Each row is a point. Examples show where two turns around zero, p and q, send a point. Where does a point land after both, in the order given? Backwards means that the second turn is done in reverse. Each puzzle has new turns, and all numbers are rounded.
In the rows, 128 means zero.

Turn p:
[164 163] => [173 149]
[121 106] => [114 110]
[ 98 115] => [ 95 126]
Turn q:
[ 84 106] => [119  80]
[153 155] => [121 164]
[146 122] => [144 139]
Where do these land?
q, then p: [165 148] => [147 165]
q, then p: [108  99] => [128  93]
p, then q: [162 139] => [150 156]
q, then p backwards: [103 152] => [ 98 111]
q, then p: [103 102] => [122  92]

Turn p:
[157 159 131 112] => [165 149 113 123]
[117  97 155 178] => [110  92 151 175]
[130 171 150 119] => [145 169 115 146]
[126 102 109  83] => [123 131 149  77]
[110 111  95 147] => [ 98  99 113 118]
Turn q:
[152 121  77 122] => [148  96  91 150]
[ 80 139 170 119] => [ 95 179 147 112]
[129 156 174 110] => [134 159 144  83]
[151  97 107 133] => [126  86 121 139]
[129 127 113 156] => [138 120 139 155]
Where do these land?
p, then q backwards: [107 166 155 137] => [ 85 145 106 136]
q, then p: [ 91 161  80 139] => [137 106  68 155]
q, then p backwards: [146  83 134 138] => [122  85 116 150]
q, then p: [132 100 117 102] => [100 116 131 103]
p, then q: [164 129 153 124] => [152 104 148 108]

Turn p:
[109 130 121 104 147 121] => [112 119 106 116 145 141]
[159 136 117 115 124 128] => [155 140 128 122 147 120]
[ 31 119 118 155 108 169] => [ 47 155  98 147  67 138]
[154 152 149 118 135 124] => [141 129 157 109 149 133]
[151 115 134 103 130 135] => [158 129 121 113 132 142]
[135 135 112 142 106 108] => [130 128 130 133 129  91]
[154 128 109 185 137 125] => [138 129 153 185 135 108]
[130 108 164 102 137 114] => [141  96 130  99 120 151]
Turn q:
[161 177 148 161 124 117] => [114 188 158 141 114 127]
[147  92 105  97 173 132] => [155 102 121 136 184 104]
[128  94 126  96  82 117] => [144  84 150  91 109 127]
[108 156 151 139 124 110] => [100 152 118 119 105 120]
[140 115 140 165 142 143] => [127 130 134 175 122 126]
[120 122 131 111 142 157] => [113 109 121 134 153 141]
[ 91 139  96 127 109 120] => [141 130  93 101 109 150]
Where do these land?
p, then q: [106 135 129 123 126 144] => [118 129 114 116 126 147]
p, then q backwards: [107 110  97 160 140 128] => [112 115 147 162 155 144]
q, then p: [129 101 137 124 130 109] => [141 101 123 126 122 113]
q, then p: [111 127 106 120 163 112] => [133 123 109 144 166 116]
q, then p: [103  93 110  97 129  90] => [167 102  86 118 144 112]
p, then q: [148  98  99 128 143 123] => [165 140 134 156 133 128]
q, then p: [149 179 141 134  94 167] => [ 96 169 157 106 107 166]
q, then p backwards: [178 160 168 145 100 112] => [132 171 161 169  98 158]
q, then p: [122 150 164 120 127 167] => [ 83 134 122 132 104 156]

Turn p:
[126 115 115 117 148 157 108 114 129] => [125 115  96 126 128 138 115 107 109]
[128  84 126 160 130 122  88 121 166] => [133 130  90 164 136  98  89 117 155]
[129  86  89 148  85 107 109 152  96] => [149 109  99  96 116  83 114 176 154]
[124 140 157  97 102 107 135 164 152] => [132 145 163 108 126 134 140 107 177]
[100 148  89 118 104 151 162 150 109] => [101 139 116  85 100 149 155 161 126]
[ 91 142 150 139 149 130 175 119 121] => [ 89 124 142 153 138 145 173 140 122]
[102 172 122 103 170 166 158  94 154] => [ 93 155 119 145 119 178 161  93  84]
[109 137 151 148 132  90  83 163 151] => [112 154 142 125 166  81 110 108 161]
[172 101 107 153 157 109 138 102 116] => [175 121 110 162 148 126 121 158 100]
[120 128 160  98 158 136 140 162  89] => [117  92 149  97 170 153 150 119 128]
[184 155 120 151  99 170 115  87 153] => [141 147 141 154  77 148  65 129  94]
[152 128 150 104 103  91 126 106  99] => [169 104 168 124 113 103 143 122 124]
Turn q:
[138  98 129 147 131 146 161 134 179] => [142 116 120 121  67 141 156 126 147]
[166 107  82 169 145 133 117  93 136] => [170 145 104 120 110 113 116  69 152]
[173 118 109 116 147 175 113 114 120] => [176 116 147 128 110 116 102  95 101]
[108 163 115 119 160 123 105 124 159] => [140 130 152 127 154 175 123 121 155]
[ 72 145 194 119 119 125 173 109 101] => [ 31 112 149 132 131 132 151 134 107]
[128 143 154 113 138  93 136 143  78] => [103 136 146 152 170  94 147 142 113]
[136 171 146 159 109 112 116 138 119] => [106 172 146 126 135 113 108 147 148]
[146  81 155 125 112 150  85 131 150] => [145  96 107 161  91 124  85 146 132]
[ 87 133  95 146 139 125 152 174  81] => [122 180 106 135 154 144 171 133  82]
[144 145 102 127 123  99 101 130 151] => [157 137 124 115 151 129 115 138 166]
[110 106 127  68  86 127 149 119 133] => [115  70 108  92 137 126 135 157 104]
Where do these land?
p, then q: [143 133 145 191 119 111 138 124 104] => [120 161 122 182 127 126 139 164 139]
q, then p: [113 159 126  95 150 168 162 140 125] => [113  70 160 122 128 158 140 126 123]
p, then q: [128 115 123  81 139 173 145  90 136] => [126 121 102  92  99 114 107  93  87]
q, then p backwards: [115 125 153  83 171 129 103 103 148] => [146  99 193 124 144 148 140 124 116]
q, then p: [124 170  92 186  86 115 121 130 108] => [118 186 145  88 123 124 145  87  90]
q, then p: [120 120  91 170 109  92 129 149  80] => [132 186 128 107 141 123 160 147  80]
q, then p backwards: [169 122 117  99 145 126 120 139 143] => [162 106 139 117 118  96 129 121 110]
q, then p: [130 116 109 182 109 139  98 165 110] => [122 175 143  92 117 110 102 149  93]
q, then p: [113  98 158 112 140 102 139 114 191] => [123 127  86 158 107 154 120 137 187]
p, then q: [125 123 165  80 110 126 126 126 135] => [109  84 128 114  97 117 118 114 143]

Turn p:
[133 143 139 117 138 129  65 148 144 133  71 205] => [ 99 108  79 125 127 107  77 133  72 137 135 195]
[144  69 117 103 103 103 143 147 142 149  66 126] => [128  71  89 107 108 151 165 147 105 176 122 124]
[119 158 116  91 130 142 138 129 118 154 164 161] => [160 140 159 115 120 132 118 120 136 117 163 174]
[163 141 125 108 152 146  61  79 197 146 162 124] => [155 152 104  93  89  90  39 117 163 141 111 122]
[185 144 134 161 134 148 141 117 127 139 155 118] => [149 133 132 154 162 111 111 134 183 143 116 125]
[114 110 138 157 133 142 148 110 112 152  85 122] => [ 84 120 119 114 157 137 153 110 139 156 133 123]
[100 144 153 140 135 100 143 158 150 126 151 109] => [113 121 151 148  98  92 150 134 134  98 137 113]
[143 121 142 131 136 142 153 132 129  54 116 113] => [129 121 135 126 160 129 143 145 116  95  64 112]
[132  90 135 154 101 120 150  89 105 150 163 149] => [156 116 138 150 145 141 140  63 141 155 140 111]
[112 138 149 130 144  82 138 132 101 134 138 106] => [120 148 161 147 119 103 157 134 109 141 143 108]
[104 143 107 137  85 145 117 115 122  79  55 105] => [ 77 156  85 126 126 184 150 137 110 113  79 137]
[111 137 136 116 134 144 122 163 107 107 171 103] => [131 132 176 141 125 141 113 152 126  89 138 109]
[106 125  73 119 139 120 147 145 111 141 166 125] => [165 143 134 118 128 145 149 137 132 103 183 114]
Turn q:
[105  78 161 156 107 115 171 170 147 121  87 117] => [140  98 175  98 106 202 149 142 139 134 127 148]
[ 89 112 130 152 158 142  79  85 116 146 168 119] => [ 85  86 130 123 130  77 110  99 146 128 155  92]
[132 128 140  85 106 103 141 143 123  90 109 142] => [170 139 130 108 117 138 128 122  91 122  99 156]
[167 123  80  97 100 136  99 136 127 123 125 138] => [147 146  84 130 136 124  78 159 122 109 117 137]
[131 160  81 104  88 106 130 143 120  90 149 159] => [142 171 112 140 102 121 103 135  75  82 126 143]
[121 104 174 128 136  93 156 198 121 151 105 137] => [158  97 192 125 137 155 163 172 112 141 116 146]
[116 150 141 145 137 169  98 104 131 146 119 149] => [119 133 131 149 134 116 101 104 139 171 151 103]
[132 107 144 162 175 173 130  82 104 142 160 134] => [ 86  78 108 171 146 115 138  86 153 145 136 112]
[111 132 116 107 133 155 126  71 123 164 141 110] => [ 92 127  90 110 152  98 127 107 135 151 160 136]
[129 112 169 126 150 131 158 186 181 124 124 115] => [158 126 187 133 128 149 154 137 176 127 118 168]
[156 169  74 104  69  99 154 151 128 119 128 137] => [147 193  96 130 115 145 127 170  83  91 135 147]
[129 134 107 147 167 108 103  67 131 135 131 143] => [ 85 123 100 134  97  83 128 121 136 151 111  99]
[129 142 126 127 144 134 146 173 120 107  96  91] => [129 155 160 116 162 163 139 131 135 114  95 126]
[146 140 150 151 124 129 102  84 119 134 150 102] => [134 118  96 126 130 106 147 106 148 128 146  82]
Where do these land?
p, then q: [120 104 168 184 104 165 140 161 122 156 107 160] => [ 72  65 149 124  90 124 109 108 155 134 137 141]
p, then q backwards: [130  93 103 122 145 118 150 168 145 144 170 129] => [135 108 167 146  93 111  98 140 127 147 164 116]
q, then p: [143 138 161 150  91 191 135 110 160 129  99 127] => [147 140 118 110 124 125  80 110 204 133 135 136]
q, then p: [137 137 136 113 148 152  74 104 114  90 124  92] => [126 173 100  88 108 108 122 144 119 158 100 103]
p, then q backwards: [120 101 155 115  95 165 114 106 130 145 105 153] => [ 99  84 133 124 135 160 144 106 121 105  97 140]
p, then q: [131 104 136 150 114 136 124 124 156 164  86 125] => [ 89 117 125 100 117 124 105 150 135 132 155 157]
p, then q backwards: [161 121  86 140 143  97 134 150 128 145 148 170] => [164 134 157 100  89 139 116 124 123 160 164 141]
q, then p backwards: [ 78 172 129 106 160 117 105 109 133  73 112 111] => [ 93 136 169 117 158 123 123  52 138 105 143 123]
q, then p: [ 96 187 104 100 161 119 133 113 105 136 157 110] => [120 185 155 133 126  91 174 119  93 120 142 132]
p, then q: [140 150 124  83 119 107 108 138 108 111  95  90] => [148 150 159 138 170 161 119 150  96 137 148 121]
q, then p: [ 91 160 111 139 105 112 120 125 129 107 169 128] => [141 167 158 162 115 138 135 113 111 110 100 119]
p, then q backwards: [151  78  87 160 116 113 192 130 107 157 136 144] => [167 125 206 140 112 152 146 113 108 161 141  97]
q, then p backwards: [137 121 108 122 143  98 182 155 123 126 153 163] => [119 168 145 114  97 106 140 171 120 100 105 143]
q, then p backwards: [158 127 183 107 146 102  80  97 134 111 131  91] => [161  93 123 132 155 110 173  88 180 121 150 124]

Turn p:
[128 115 121 131 111 115 140 155 147 112 119 114  87 129] => [155 123 129 161 131 124 129 134 139 128 109  90 124 111]
[133 135 121 130 225 153 134 121  97 135 126 125 135 177] => [181 139 123 114  82 130 128 130 136 109 158 202 162 148]
[120 110 131 124 127 106 135 113 147 135 135 148 132 134] => [126 147 136 108 123 106 128 116 131 133 112 113 128 138]
[152 117 140 140 106 118 127 132 144 139 138 137 132 131] => [109 119 138 120 124 105 132 145 134 139 110 119 120 117]
[134 134 139 120 163 116 105 141 109 114 128 145 127 113] => [138 124 134 130 135 141 150 128 110 108 106 157 135 149]
[135 148 142 119 132 135 144 137 138 135 111 146  53 119] => [159 124 145 126 123 156 132 120 132  95  99 107 140  74]
[133 130 104 122 107 126 131 118  96 145 116 128 152 124] => [ 96 118 105 125 122 132 145 112 140 125 153 128 117 136]
[119 119 137 135 118 159 131 131 141 111 105 126 150 113] => [124 116 126 123 147 153  98 137 145 146 127 127 119 143]
[120 117 146 130 111 114 143 115 122 125 140 106 149 130] => [112 134 134 125 118 123 126 144 115 143 147 103 125 149]
[117 122 116 121 111 151  91 113  81 115 139 131 147 125] => [ 96  99 131 141 146 126 119 102 115 110 159 148 128 155]
[121 143 130 117 108 133 126 144 140 120 125 126 142 140] => [116 136 109 137 135 127 106 142 126 121 124 124 115 126]
[133 130 134 124 143 118 109 110 138 118 116 109 112 129] => [146 120 128 134 113 135 123 114 101 143 116 130 131 126]
[137 118 121 109 125 126 136 119 138 140 149 118 137 113] => [108 138 122 127 131 121 136 127 127 147 128 119 156 126]
[102 141 120 160 107 124 130 158 145 168 134 126 131 125] => [139 136 113 111 164 105 139 147 136 132 147 116 100  99]
[137 141 118 138 128 126 140 116 135 110 138 135 135 119] => [115 148 144 139 125 137 130 124 134 140 126 137 120 125]
Turn q:
[128  95 132 128 104 157 111 121 115 129 151 114 114 153] => [132 105 123 127 103 147 109 112 130 128 157 151 108 103]
[137 102 141 154 148 117 133 124 119 107 141 144 134 141] => [126 146 122 115 147 139  90 126 105 127 145 122 132 121]
[132 114  96 106 125 103 122 128 115 122 112  97 118  93] => [128 109 116 103 124 144 163 147 107 125  89 132 117 121]
[129 157 146 116 147 111 136 108 131 132 106 126 149 111] => [131 140 133 126 148 127 159 120 124 130 121 120 159 158]
[133 131 112 138 114 134  97 151 112 138 110 129 124 109] => [117 101 111 149 128 132 122 148 133 126 101 147 123 134]
[105 144 111 123 141 155 146 115 140 120 149 111 128  98] => [116 148 123 136  96 130 156 116 128  97 123 102 122 126]
[129 110 107 141 114 147 132 126 121 141 100 150 129 107] => [122  99 115 160 140 115 131 138 112 120 120 120 131 107]
[158 121 137 127 102 126 126 123 110 120 135 143 100 145] => [157 130 129 133 126 121 111 134 112 138 138 166 120 113]
[130 138 140 120 139 104 128 158 116 156 133 129 133 152] => [121 137 126 116 145 128 127 152 156 158 143 137 123 144]
[117 122 143 112 149 109 115 143 153 143 153 133 145 120] => [ 91 151 139 109 147 134 133 113 153 137 122 129 125 126]
[ 99 137 130 153 117 143 123 115 151 155 129 125 117 135] => [120 118 133 159 111 121 125 101 137 148 132 106 112 136]
[128 114 166 145 138 148 152 125 152 106 142 122 119 154] => [125 146 161 121 104 128  97 114 115 131 163 115 142 121]
[124 170 110  88 160 121 133 129 127 105 118 124 116 157] => [172 150 155 114 132 144 147 151 157 108 123 116 123 150]
[151 135 129 146 120 122 122 139 140 150 127 142 152 143] => [127 128 113 134 141 111 107 126 151 152 124 130 150 124]
[122 128 118 123 101 123 144 114 116  95 113 132 138 102] => [138 113 120 117 129 101 141 125  96  96 117 130 130 133]
Where do these land?
p, then q backwards: [125 123 115  91 145 160 122 102 123 121 102 151 114 123] => [142 125 139 134 131 142  82 105 142 108 138 114 159 133]
q, then p backwards: [ 96 137 142 150 116 113 111 129 108 134 131 105 144 123] => [124 109 126 116 120 119 112 113 109 123 104 125 168 128]
q, then p: [109 112 159 123 121 104 147 155 146 146 138 131 132 146] => [139 149 121 101 139 108 136 133  91 113 126 108 150 123]
p, then q backwards: [129 132 116 149 117 124 125 106 130 124 130 112  94 115] => [122 107 130 125 125 138 135  99 151 143 121 132 107 138]
p, then q: [117  99 141 138 105 129 117 141 113 112 145 109 140 119] => [112 130 127 106 126 153 103 137 132 151 151 117 117 134]
q, then p backwards: [139 156 108 125 134 113 125 126 144 111 120 124 118  88] => [143 127 141 106 144  90 125 143 145 115 132 151 119 124]
q, then p: [126 123 124 170 105 115 108 132 127 136 122 134 136 102] => [150 111 113 121 128 114 140  90 133 125 142 128 105 143]
p, then q: [160 143 115 125 135 115 104 122 116 116 101 128 102 117] => [136 105 121 155 129 116 127 127  85 121 138 119 135 107]
q, then p: [122 129 139 121 121 119 142 151 121 156 171 140 137 141] => [135 170 126 125 149 110 139 116 113 120 119 123 134  99]
p, then q: [126 116 123 110 148 157 126 142 142 146 130 119 138 152] => [126 126 111 114 154 124 118 124 156 121  99 131 132 114]
p, then q: [117 111 116 110 112 130 144 128 127 134 132 127 155 165] => [141 126 124 102 123 123 118 110 154 135 103 123 100 139]
q, then p: [139 157 111 143 145 131 107 115 137  87 113 148 102 120] => [133  91 132 141 102 154 116 138 125 127 117 157  92 127]
q, then p: [159 137 134 115 138 143 116  79 141 114 119 131 126 125] => [ 94 121 145 114 106 158 123 132 140 149 132 156 121 136]
q, then p: [129 137 153 131 114 137 170 156 126 146 136 127 138 142] => [115 159 122 127 144  91 147 148 109 124 128 113 122 126]
p, then q: [126 108 125 120 163 128 157 134 119 137 131 135 142 142] => [145 135 134 108 130  97 120 122 161 128 126 129 143 121]
